Every row gives one point. Each copy is the shape, with its points in the same order, turned, moved and blurred by noise. Say if it was mirrored as well.

Shape (7 x 2):
-19  17
4  -8
34  -48
-7  12
36  -61
-25  -17
-10  -51
Copy 1:
35  -7
3  6
-46  21
22  6
-56  18
7  -26
-36  -23
Copy 1 is: mirrored
Copy 2 (7 x 2):
-11  -10
11  22
22  64
-1  -3
25  79
-27  26
-15  62
Copy 2 is: mirrored

Shape:
-28  38  -28
-4  22  -15
85  8  -3
-16  40  18
-26  -3  60
6  -18  -17
-25  2  28
Copy 1, 7 rows:
3  -9  -37
-1  10  -17
-36  83  30
-31  -21  -16
-39  -54  37
17  16  19
-10  -32  17
Copy 1 is: only turned
Copy 2, 7 rows:
-57  -10  -9
-26  -7  -10
49  15  -54
-27  -47  -11
6  -64  38
-2  14  16
-9  -40  28
Copy 2 is: mirrored

Shape (7 x 4):
21  -16  60  11
-4  10  26  -33
-47  1  -58  89
1  -26  -10  -7
12  10  -25  5
-33  -11  -8  42
6  10  24  16
Copy 1 (7 x 4):
-57  -11  22  -51
-54  23  -2  3
69  -68  -33  2
-1  26  6  -21
5  2  21  9
10  -30  -24  -20
-37  -20  13  -15
Copy 1 is: only turned
Copy 2:
64  -7  -17  -1
10  -42  10  -16
-57  77  -9  65
-7  9  -17  -22
-13  20  21  -5
-16  27  -29  33
29  2  7  11
Copy 2 is: only turned
Copy 3, 7 rows:
-47  -7  61  33
-46  18  -1  26
81  61  47  -35
2  -7  4  11
-5  11  5  -24
28  36  44  8
-29  20  39  4
Copy 3 is: only turned
Copy 4, 7 rows:
42  2  20  -35
24  -5  -31  -1
-112  41  30  -22
-5  14  8  21
-18  41  -14  4
-52  5  21  -17
7  15  -3  -30
Copy 4 is: only turned

Shape:
4  43  -1  -9  12  -3
-43  20  35  4  -5  -21
-18  18  -14  -19  27  38
-51  -24  37  103  -22  -43
7  5  29  -34  30  19
-5  -21  0  -20  -28  -44
-32  13  43  85  -38  22
-18  -3  11  -42  -21  -19
16  18  16  -20  10  -1
Copy 1, 9 rows:
9  -6  -2  21  -1  -33
7  -7  37  20  -56  -33
11  22  -33  11  -20  2
-17  -82  83  -18  -84  12
-12  37  3  44  -10  -3
17  20  70  -14  -3  -22
-56  -57  23  -21  -77  -14
15  46  40  -2  -19  -36
-8  15  14  29  5  -22
Copy 1 is: mirrored
Copy 2 (9 x 6):
26  7  -11  -20  -12  26
-2  44  12  27  22  16
9  -10  43  -28  -11  7
-64  34  11  97  50  56
31  -6  14  0  -2  -27
-26  12  -36  2  35  -13
-58  45  33  66  -26  46
-16  22  -15  -19  22  -22
26  2  -14  8  -14  1
Copy 2 is: only turned
Copy 3:
-10  35  -5  6  -13  28
-5  26  10  16  -16  -35
-27  21  3  6  35  33
39  7  58  -58  -34  -80
-19  8  26  50  2  28
55  -9  -15  26  -20  -10
-27  -20  35  -63  -32  -56
14  1  -15  45  -3  -14
-8  5  6  30  -19  21
Copy 3 is: mirrored

Shape (11 x 8):
-30  -42  47  -19  -1  37  -14  -13
-14  -34  -19  3  -18  -37  -41  -1
34  51  -16  -3  25  -8  44  48
11  61  -44  -18  27  3  -8  21
-40  -59  12  4  41  27  39  -2
55  27  -42  -8  23  1  11  42
29  21  -11  29  33  -21  -26  -13
40  49  -17  -31  18  -25  43  0
-18  -35  -7  31  -56  32  -27  -48
-32  -28  38  40  -48  15  -31  -11
47  0  -8  3  -15  3  -32  -4
Copy 1:
-1  -11  -45  -8  -44  -32  16  57
-33  24  13  -19  17  0  38  32
50  -31  10  30  42  -21  -43  -34
65  6  28  -32  33  3  -40  -6
8  -4  -12  60  -43  -6  -6  78
48  -18  15  16  78  -12  -24  -2
34  -26  18  -12  34  30  40  8
19  -52  10  0  43  7  -53  -24
-15  55  -68  -20  -15  15  34  24
-12  31  -52  0  -38  -22  55  6
5  -7  -34  -19  50  -7  27  13
Copy 1 is: mirrored
Copy 2:
-3  11  -4  40  -21  13  -27  -64
11  9  32  2  -24  -69  13  -41
-5  -43  -15  -39  26  -9  25  47
-21  -23  -6  -48  6  -46  -23  38
-56  9  -19  9  7  24  23  -77
14  -26  -16  -52  39  -35  7  25
-14  -5  22  13  38  -62  -7  16
-10  -9  -42  -17  6  -30  24  56
12  79  49  18  -12  -13  -17  -40
16  26  64  41  -14  9  -14  -46
40  14  7  5  25  -41  -19  -3
Copy 2 is: mirrored
Copy 3, 11 rows:
-14  -9  -36  9  -19  -21  55  -45
6  -18  5  16  -31  2  -35  -10
-34  -3  -18  -60  71  -13  -10  54
-15  15  37  -51  49  -26  -14  21
0  8  -75  -52  -29  -7  32  -28
-33  33  0  -26  43  -22  -33  52
-46  24  22  -20  3  30  -12  8
-1  22  -5  -34  76  15  -4  38
7  -4  9  27  -69  -2  49  15
-23  -45  -10  30  -54  1  44  -6
-32  26  11  27  0  -8  -4  26
Copy 3 is: mirrored

Shape, 12 rows:
-15  -33  -48  18  41  60  53  16
-7  26  18  12  -34  -28  -35  1
33  -32  41  -6  -13  1  55  -14
29  -54  -26  -15  38  -21  12  12
-7  4  37  62  13  -23  2  19
46  -32  -21  -16  3  -33  -15  -42
21  47  21  23  -26  -4  40  -6
41  50  29  45  -34  56  -8  -2
9  23  2  -36  20  -6  -26  -5
0  6  14  -36  -49  6  -3  -15
81  -16  -12  54  3  -12  -6  38
85  15  3  60  6  41  -15  20
Copy 1, 12 rows:
-24  -26  3  -29  -2  -59  62  -67
5  -20  -39  11  13  12  -39  42
-71  -10  14  -41  -28  11  -27  -6
-3  8  33  -12  6  -6  -27  -59
-40  -9  -51  -18  49  -1  -29  0
19  10  19  -7  -26  44  -38  -29
-24  -9  -43  -61  -16  -5  -17  33
-31  24  -44  -35  1  9  39  67
13  20  -15  9  -24  -23  -35  5
-11  -27  6  7  -43  3  -20  38
0  29  16  -59  53  25  2  2
-17  56  -9  -53  37  20  39  22
Copy 1 is: mirrored
Copy 2, 12 rows:
70  -4  -12  -22  8  -18  -64  -39
-30  -4  -15  25  -30  33  26  21
-33  4  0  -39  33  -42  -5  -1
2  12  -3  46  36  -43  -31  -38
-18  -22  16  -1  -38  12  24  -45
-4  27  -19  48  57  -18  21  2
2  -18  -6  -30  -26  -25  37  23
22  -39  35  -36  -8  32  32  49
4  45  10  40  -13  -3  -8  29
-31  17  -30  -2  6  10  -12  54
7  -70  36  44  26  -26  19  -13
35  -62  64  7  22  7  28  9
Copy 2 is: mirrored
Copy 3 (12 x 8):
-28  52  37  30  -66  -29  29  -21
15  -27  -32  -31  6  30  -24  16
-19  15  14  17  21  51  63  14
5  16  41  -11  21  -31  45  -23
-7  14  5  -48  -16  18  3  60
21  23  9  -14  60  11  13  -40
-10  12  -36  -29  -27  66  30  7
12  12  8  -20  -52  101  -20  1
-20  -29  3  -33  10  14  -9  -41
1  -33  -28  23  10  43  5  -16
65  29  47  -54  -15  30  34  3
41  34  59  -48  -43  73  1  -12
Copy 3 is: mirrored

Shape (12 x 9):
-4  -32  -23  -28  8  11  34  11  -10
39  39  17  7  -3  -69  4  -29  -28
-19  -9  15  -24  -19  10  8  6  -11
-17  48  16  2  10  12  -17  -24  -20
12  16  -17  -24  27  11  -10  3  -22
33  -42  -11  6  2  18  33  11  -27
53  -38  -18  -16  -15  10  0  14  -3
-5  -15  121  -23  -2  5  8  3  -49
-21  -24  -32  65  19  5  -25  6  -54
18  -30  -29  -18  -11  25  -13  -14  -59
-19  -22  -14  1  22  6  -10  -60  -4
-15  5  48  38  -5  4  53  -5  -21
Copy 1 (12 x 9):
23  -9  -29  6  2  -5  -15  -21  -46
-5  60  58  14  37  -11  -14  2  18
-1  -4  -21  -5  34  16  14  -7  -25
-23  18  13  -14  15  -13  55  5  -2
-3  31  -7  -17  -18  -15  11  -4  -31
11  -23  5  -9  7  -5  -43  5  -52
1  9  -27  -12  5  5  -58  24  -27
19  9  36  -41  80  71  47  13  -47
-71  -30  41  4  -31  3  -9  -20  -39
-25  -2  -10  -49  1  -7  -33  -27  -35
3  -22  4  -25  -24  7  9  -32  24
7  -38  46  16  53  1  28  14  -28
Copy 1 is: only turned
Copy 2, 12 rows:
-16  41  25  -4  -15  38  -12  13  -3
19  -55  61  36  -35  2  10  -33  -50
-27  20  34  -12  3  -4  -4  -16  0
-12  -34  8  -21  -22  -29  19  -18  -7
-5  -19  3  -1  -33  20  -7  -5  15
10  54  33  27  -34  23  8  7  4
19  29  41  42  -7  22  -17  2  26
-39  30  91  -28  -53  -37  18  -86  14
38  30  -39  5  -18  19  52  -38  -16
0  13  23  15  -2  40  43  -4  34
39  -2  26  -48  -3  14  24  12  -4
-12  40  39  -6  -44  -41  23  -20  -50
Copy 2 is: only turned
Copy 3:
4  -32  1  2  25  -39  -20  -6  -24
11  76  25  -1  42  43  -9  17  -49
8  6  28  -3  27  -27  -1  -4  12
-32  34  15  -28  18  4  21  36  4
-38  -13  20  -16  28  3  -1  19  -28
5  -7  6  -5  -8  -29  -48  -15  -46
-14  -15  24  21  2  4  -44  -35  -27
7  72  92  -6  5  -69  21  -15  -11
-3  5  -27  -90  -13  2  -11  -21  -19
-38  -8  18  -33  28  -17  -57  -20  -7
-37  27  -41  -9  29  -22  -1  -7  -4
32  48  16  -12  -22  -41  -2  27  -27
Copy 3 is: mirrored

Shape, 17 rows:
11  21  -73  29  28  -65  -31  17  10  37  4
34  3  -8  23  10  -58  -36  9  -3  -36  33
-18  2  35  -13  -30  -39  17  -18  -2  -30  -66
30  8  29  -58  -2  -16  28  -36  -11  35  -21
73  2  -40  34  16  -68  -20  9  3  42  3
-25  -4  -21  -25  -54  -13  27  -38  21  -34  -12
11  -1  7  5  -14  -17  10  -51  36  -4  -42
72  25  -24  -40  42  -30  1  20  27  -36  -34
21  -35  -56  30  37  -62  10  45  23  22  36
-20  -4  13  -18  -32  35  4  -46  24  -11  -49
-11  -38  22  -39  -49  0  -28  -8  29  -13  -52
-10  -11  16  -17  55  -21  11  -45  -18  29  -35
33  -9  -49  9  28  -45  -37  -19  19  24  33
7  -21  -11  38  -18  -4  -4  18  46  -58  -1
-31  28  -1  1  -14  -4  -18  48  53  -51  14
49  2  -68  50  24  -26  -15  29  -38  39  25
-17  11  41  2  -35  -1  17  -19  49  3  -22
Copy 1 (17 x 11):
29  4  -17  -4  27  0  -12  -17  -8  -97  -16
16  32  34  38  48  21  3  -5  -8  -33  3
2  10  52  -15  -40  -40  4  20  32  21  25
40  -19  -9  -38  -5  17  -8  38  36  35  31
33  39  -21  3  11  50  -19  1  15  -81  1
2  -30  8  45  -22  -47  24  21  33  23  13
6  -8  -1  3  -24  -17  -7  -10  58  4  37
54  31  -9  -25  22  23  73  -28  29  -2  -3
13  -23  -2  20  10  61  26  -13  -30  -84  -18
-3  -29  -13  12  -32  -40  -17  -24  44  53  14
27  -8  29  17  -56  -15  -14  -13  34  43  -18
-6  -37  16  -59  11  3  -23  4  36  6  7
30  -9  -18  26  52  30  -14  -14  20  -57  -13
-16  9  22  64  -17  1  23  -47  -3  -5  8
26  -4  30  42  -8  -36  27  -52  -46  9  18
-7  29  -48  5  31  36  -19  5  -33  -76  -23
23  -26  18  19  -41  -16  -21  -20  6  24  60
Copy 1 is: only turned
Copy 2 (17 x 11):
-77  -69  -20  17  52  -7  -19  5  -29  -4  15
-34  -49  12  11  -22  15  -6  51  -41  14  18
74  -34  -43  16  1  3  8  18  -12  43  -15
13  -4  -18  62  -18  -10  9  -6  27  28  -62
-68  -90  8  61  33  15  7  23  -25  8  -16
52  33  -17  33  25  -4  -10  25  -33  5  1
31  -22  -26  53  16  -21  39  23  -23  4  -5
-19  -49  -9  46  -49  -43  -18  -26  -63  9  -25
-85  -48  30  19  53  5  0  -7  -59  42  24
76  18  -18  33  5  -17  32  -12  2  -15  4
62  -7  -19  51  -11  22  6  -25  -1  8  34
-3  -32  -24  35  9  -52  31  4  43  50  -13
-75  -29  4  58  21  -17  3  34  -18  -6  23
29  -19  22  12  11  3  27  19  -77  -3  40
5  2  -10  -37  -19  16  -2  -11  -62  -17  33
-72  -74  52  18  49  0  -11  19  -15  -15  -13
37  17  -32  20  4  23  58  2  -28  9  -7
Copy 2 is: mirrored

Shape (17 x 12):
28  -7  -11  43  30  55  -57  12  29  23  -13  18
-55  23  -34  54  50  -25  -52  36  -25  6  -20  -42
27  -2  3  -40  -10  55  10  31  2  -23  7  21
-46  -12  -3  13  38  -45  20  -3  14  -5  -27  -46
-40  -28  -47  1  12  -28  -40  62  -36  -31  32  44
1  -10  -29  -22  -8  51  31  -27  -43  1  29  -7
-50  17  -22  -50  -3  6  -25  38  -34  -17  -46  -16
14  30  22  23  33  -25  -11  -14  1  -14  -50  24
37  9  -39  -29  13  22  33  46  -50  15  -8  35
-55  -6  -6  -35  -12  -8  16  -26  -35  -35  -11  -45
20  16  -35  -20  -33  29  -42  8  6  15  10  -51
-20  -41  -25  -33  24  -7  -53  8  -28  2  32  24
38  -53  -68  -44  -26  31  -8  10  5  -30  12  29
-40  -9  -30  1  -18  2  8  -22  19  37  20  -18
-33  -15  5  -26  55  2  -33  28  -32  -14  11  -32
4  -56  29  43  38  38  -57  -14  -48  36  -51  -13
-42  -1  4  11  -32  -38  -11  3  19  -1  23  -52
Copy 1, 17 rows:
28  17  59  -7  12  -46  0  57  8  -22  -48  -12
56  -32  25  -42  11  -34  -31  55  -23  84  0  17
3  16  5  -16  -12  9  44  -30  0  -20  -66  8
-9  -15  17  -32  -20  13  -28  25  -75  66  -5  -15
44  29  18  -18  20  6  -50  -39  30  69  -35  34
6  9  0  -28  45  17  46  -40  -21  -11  3  -12
61  -7  -38  -35  -29  -32  6  -27  -37  41  -29  12
-3  41  -12  -2  -29  -2  -4  75  -28  21  -15  12
-19  29  -42  -30  46  -16  29  -18  7  20  -65  15
33  -4  -17  -32  -15  35  11  -32  -73  30  23  -4
26  -17  31  -62  2  -38  15  -15  -36  -34  -16  40
42  41  36  8  28  -19  -19  -39  -24  34  -20  27
17  63  27  -51  18  5  -14  -63  -9  -32  -60  0
-20  -19  32  -27  5  -22  -17  -26  -32  5  26  -19
50  -4  27  -1  10  -5  19  -7  -53  68  -35  28
65  -3  11  39  51  -23  -16  67  -59  -12  -32  -28
2  -44  37  -28  -25  12  -38  -13  -46  15  21  29
Copy 1 is: only turned
Copy 2, 17 rows:
8  -49  -4  15  -69  24  20  -30  -3  -14  44  36
-6  -69  37  -19  -22  45  -84  -41  -18  -3  38  -43
-21  19  34  4  16  -4  50  -6  1  -25  2  32
13  -34  -17  -13  21  14  -52  7  -3  27  -5  -48
2  -15  64  12  -1  81  -25  -16  49  -69  5  -24
-71  24  8  22  17  -6  -6  -3  25  -15  2  30
-25  10  55  -2  45  43  -4  -14  -31  4  42  -36
49  -9  31  14  -27  -16  -23  3  9  46  41  -9
-46  -23  73  18  14  4  38  -19  55  12  19  4
-35  47  12  -4  46  11  -57  9  -15  3  1  -32
-58  -2  2  -36  -31  9  24  -3  -15  -22  41  -16
-29  -6  30  31  -12  63  -13  37  30  -58  28  1
-48  43  25  -2  -30  46  58  5  34  -16  -9  11
-40  0  -51  -6  11  16  -22  -5  24  -14  28  -14
-19  -35  47  -2  22  36  -42  26  -30  -22  16  1
-12  -51  -1  91  -50  12  -21  -2  -42  11  25  0
-4  -1  -25  -36  10  -6  -47  9  -9  -41  15  -54
Copy 2 is: mirrored

Shape, 17 rows:
25  1  -21  0  45  -24  47  9  -16  -2  16  -5
-31  3  -21  -24  30  -10  -15  43  -12  6  1  -15
18  -30  46  -10  -11  -55  20  -32  -49  7  -84  -2
-29  39  26  -4  -55  35  -5  35  40  28  -13  17
-68  6  45  -8  -30  -11  -7  14  7  24  0  37
6  -50  23  43  -36  -39  -12  -29  -4  22  -54  26
41  21  17  3  2  -1  1  23  -1  -17  67  -17
-51  28  10  4  -2  25  -31  40  71  -21  19  -16
52  -18  29  20  -20  -1  -20  -20  -55  -4  -66  54
-53  42  3  -17  -49  -7  -13  5  63  -21  -21  43
16  14  -25  -25  35  -27  0  -1  11  45  21  -10
29  -40  39  -5  1  -29  1  -81  -60  -4  -53  22
-3  4  -24  6  38  20  17  11  -12  2  50  8
16  36  10  0  73  -8  -16  9  1  19  36  -4
12  -7  54  26  0  -22  18  -1  4  -4  -52  47
-22  57  -26  25  29  -45  1  7  -23  8  22  -25
-41  34  23  19  -27  48  7  0  42  8  -17  -2
Copy 1 (17 x 12):
-8  14  26  -44  20  -29  -39  -14  4  -33  15  0
-8  3  -36  -59  -8  24  -32  -6  5  -29  -28  8
-37  62  55  -21  -12  13  6  86  16  19  -16  -25
15  -11  -27  -16  -34  60  30  -19  -61  7  -10  -46
47  38  -29  -18  -22  52  34  3  -16  12  -32  -16
8  27  35  29  -23  31  7  84  -14  21  -1  18
-25  -5  6  -33  0  5  14  -65  4  -10  38  21
17  -67  -64  -31  -16  28  25  -29  -14  -6  -18  -9
-42  35  76  18  17  71  8  50  -12  -14  -9  -1
34  -31  -9  3  -47  33  40  -15  -30  3  -75  -29
-24  25  -13  -27  10  -23  -43  -24  -32  7  -18  15
-42  66  61  35  22  24  0  60  44  21  -19  -11
12  7  -10  -15  23  8  -40  -52  5  -34  13  5
-30  12  -30  -31  52  -13  -1  -33  -20  -27  -1  28
14  17  50  -15  21  26  39  50  -20  -3  -10  -15
-18  27  -31  -20  -24  -33  -4  -15  -7  -69  -7  14
16  -26  -39  11  -12  38  27  -1  -30  -6  -2  -60
Copy 1 is: mirrored
Copy 2:
-26  -11  -41  2  31  7  -10  -5  -4  -25  -50  5
8  -25  3  2  -3  1  -18  14  5  16  -29  -35
-72  0  42  -15  57  -30  -15  57  -26  -87  -45  -44
10  -39  41  20  9  36  -1  -6  -21  -31  73  -40
-30  -20  57  42  20  37  25  37  -4  0  19  -49
-38  17  93  7  64  8  -5  9  -44  -64  -36  -23
16  15  -31  -32  24  14  26  7  -9  -2  12  28
46  -13  3  25  -6  44  6  -1  -41  21  45  -67
-34  -2  71  -34  48  -44  27  -16  -5  -100  -18  -27
-23  -36  34  34  -21  38  34  -11  -64  -12  34  -71
-3  -42  -19  24  6  -6  -9  25  -39  -3  -43  20
-64  28  39  0  60  -68  24  32  -25  -87  -41  -22
6  3  -34  26  1  -2  13  -14  17  7  -21  10
38  -26  -34  27  21  -6  32  22  -6  -12  -34  7
-23  -23  30  1  67  17  27  -6  -28  -67  -21  -50
8  7  -25  25  -32  42  14  30  -12  -40  -55  -13
12  4  17  57  8  22  -7  2  -14  -40  54  -46
Copy 2 is: mirrored

Shape (15 x 12):
5  20  38  5  7  14  25  6  0  93  28  -22
10  -98  -11  -26  87  -5  -31  2  -50  4  -39  -12
-57  20  33  -5  18  -9  -2  -20  7  -11  2  -34
24  22  17  5  39  42  -29  1  8  1  -7  16
30  -25  34  -2  -22  -1  -22  8  0  -6  -80  -5
-19  7  39  -35  24  -7  -1  6  14  -24  40  38
21  -1  -61  -29  11  -14  -39  8  14  11  -29  -22
14  13  36  -10  -21  -16  -35  9  -12  37  31  -15
-16  23  23  -21  5  -20  -23  -58  7  -16  -28  16
-45  -16  11  -8  -4  16  22  -37  -23  4  23  -19
48  14  49  22  -15  18  5  -13  20  -22  38  -33
-4  12  30  -3  -28  11  -29  -17  16  -10  21  2
19  -16  32  13  -13  12  -49  9  22  -19  13  4
-2  11  34  -27  -5  16  -16  8  -46  -13  34  -3
10  -2  21  75  -13  -7  18  -4  -12  -20  39  -24
Copy 1, 15 rows:
22  -10  72  44  -62  -11  23  -12  26  -18  -3  -17
36  71  42  -41  -17  52  -33  40  -28  36  -5  88
16  -5  27  57  39  -3  -21  17  7  -31  -10  25
-10  -2  4  -3  -36  -32  -54  31  10  -6  -2  24
-13  -31  45  -33  17  -10  -38  -26  8  34  -6  60
1  -2  5  14  -1  -16  -13  13  -58  -68  -21  16
53  0  -24  -30  -13  -9  -6  -4  37  7  -29  66
0  -32  31  12  -38  1  23  -9  17  -42  17  43
-7  -35  6  11  29  14  -45  17  7  -34  -57  38
1  -2  17  61  2  41  13  15  -18  2  -23  1
-14  -51  24  -7  9  -27  23  47  6  -15  23  -21
-9  -49  -7  15  0  6  -10  2  -5  -34  0  18
-4  -42  2  -21  -7  -3  -18  7  -13  -20  43  29
-38  3  11  27  -13  6  20  17  -15  -26  2  44
-13  11  14  1  37  15  22  10  23  -21  39  -39
Copy 1 is: only turned
Copy 2 (15 x 12):
25  34  9  -40  0  19  14  -8  -65  37  8  36
78  -121  33  -9  -35  19  -47  28  14  31  24  5
-12  -3  37  6  -20  39  33  -19  17  18  54  18
14  -5  23  -32  -12  17  23  51  29  5  -15  7
34  -47  -38  5  -65  23  25  -1  11  -17  -15  -24
-29  -19  37  13  -5  -29  30  36  2  -3  46  26
33  -29  6  -45  -19  -19  -26  -37  51  -26  5  9
15  24  2  1  -42  -25  15  -8  -8  31  3  33
-27  -8  9  26  -41  36  -1  12  37  -32  20  33
-4  -23  40  27  15  32  16  -23  -8  33  13  31
5  34  48  16  -31  -9  46  8  -13  7  -30  -37
0  12  22  25  -24  -8  44  1  20  3  -3  28
39  0  24  16  -32  -27  50  23  28  -2  -6  1
-21  -13  22  6  -22  -21  22  9  8  62  2  14
30  37  30  43  17  5  22  -2  0  37  9  -47
Copy 2 is: mirrored
Copy 3:
25  -26  40  -18  15  40  -47  -4  -27  16  9  -65
-57  -49  -4  -22  -42  57  3  3  56  -41  -48  51
50  -5  -27  -9  12  35  35  -1  -3  28  8  0
-22  -35  4  -37  51  -4  -7  -21  -3  35  -3  18
-3  -13  -62  -19  -3  6  -59  17  -1  27  -64  29
-5  6  2  33  8  -14  24  -42  -4  20  24  17
-10  6  -48  -36  38  43  -7  -43  -9  -39  -57  3
26  17  13  9  40  18  -45  -14  28  21  -24  -30
40  -25  -70  -5  26  -1  -13  -37  24  20  12  17
19  -14  -30  9  16  28  24  29  16  -10  27  -32
26  36  14  -45  33  -40  -18  17  4  28  1  -17
20  9  -29  4  45  -20  -7  -8  13  36  -9  -17
-3  1  -13  -9  33  -27  -2  -10  24  35  -48  -4
-11  23  0  22  46  19  -16  10  34  18  15  8
52  3  31  -20  38  -33  8  44  -1  -13  -19  -2
Copy 3 is: only turned

Shape, 16 rows:
29  35  52  19  36  47  -27  24  -22  -13  0  39
4  62  4  16  -5  -6  -23  12  -8  32  30  -4
20  -4  -14  67  0  -36  34  -1  -41  -39  -8  0
-46  9  -33  -4  20  -6  16  49  -2  26  -29  -2
2  0  32  42  7  -36  20  -24  47  -46  -44  16
-48  -8  -39  35  37  24  -53  37  -4  22  26  65
23  39  35  36  6  36  21  -1  21  -39  23  33
-18  -1  17  45  -4  30  -27  38  -30  4  -21  -15
23  -36  -15  9  -30  -31  36  -23  13  2  27  -17
-78  -41  -40  -14  35  -7  14  -20  50  -9  15  -5
-65  -6  -31  -19  -14  6  -17  -32  19  -13  14  64
18  -3  44  -4  -43  -34  -23  72  8  29  -26  0
-7  61  -36  17  -56  3  20  24  23  48  16  3
10  5  -3  -11  -10  18  -62  65  -14  -24  26  -25
-2  21  -10  14  -17  42  -64  20  -24  -18  -48  -4
-80  44  66  10  -14  -10  33  25  41  -1  -61  17
Copy 1, 16 rows:
31  21  -24  17  -2  -34  -29  55  -16  20  34  22
20  -5  -6  -4  -15  -17  52  31  27  -28  5  36
-8  44  0  39  47  -9  21  -56  26  13  4  16
1  -48  61  15  41  2  22  7  -20  -19  10  17
12  -17  -16  -18  45  3  -22  -51  44  40  30  -18
36  -10  50  3  29  -8  -41  21  -2  -42  -21  88
34  2  -51  -9  5  -39  -10  -17  0  27  40  40
8  13  21  16  29  -39  10  25  -20  14  -42  8
5  4  -9  2  -6  45  36  -74  9  -13  -12  6
34  -47  58  -48  41  15  -13  -68  -36  -53  7  13
15  -28  69  -54  -28  -6  -32  -39  10  -26  15  49
-15  -30  5  -2  9  39  21  47  13  52  -34  -2
-8  -70  11  -2  -36  -9  71  1  27  -3  -10  51
62  20  28  -15  8  4  40  31  -31  29  -36  33
40  13  58  18  -8  -42  0  26  -6  43  -18  -10
-50  -75  12  -53  37  -40  -16  19  17  30  39  -29
Copy 1 is: only turned
Copy 2, 16 rows:
10  -33  23  -33  -48  -62  -13  19  -5  -9  -42  17
1  9  50  10  -35  28  -8  -4  -1  -9  -50  27
35  -31  -30  60  -69  3  25  -32  3  2  -19  -21
-37  5  -32  3  -7  19  -21  -50  43  -25  -44  13
64  -17  -31  21  5  -22  6  -28  -29  -46  3  -29
4  -17  -26  -56  -32  30  -16  -11  49  22  -6  67
49  0  3  -8  -23  -51  12  -6  -39  15  -50  11
-33  -17  -28  -5  -62  1  7  2  -10  -34  -26  24
13  19  -25  66  -1  30  16  9  -6  30  -13  -31
-18  4  -54  -9  54  43  -10  -62  -6  31  12  -3
14  22  -2  -42  28  18  45  -39  35  26  18  18
-19  22  -1  56  -18  -18  -18  38  23  -74  -15  34
10  74  11  20  -23  40  14  -14  14  -17  -79  23
-50  28  11  15  -62  -16  -37  1  -8  5  11  45
-29  20  4  -39  -80  -13  5  -11  1  -40  8  -1
5  -3  -19  -3  45  -27  30  -55  -10  -97  -47  26
Copy 2 is: only turned
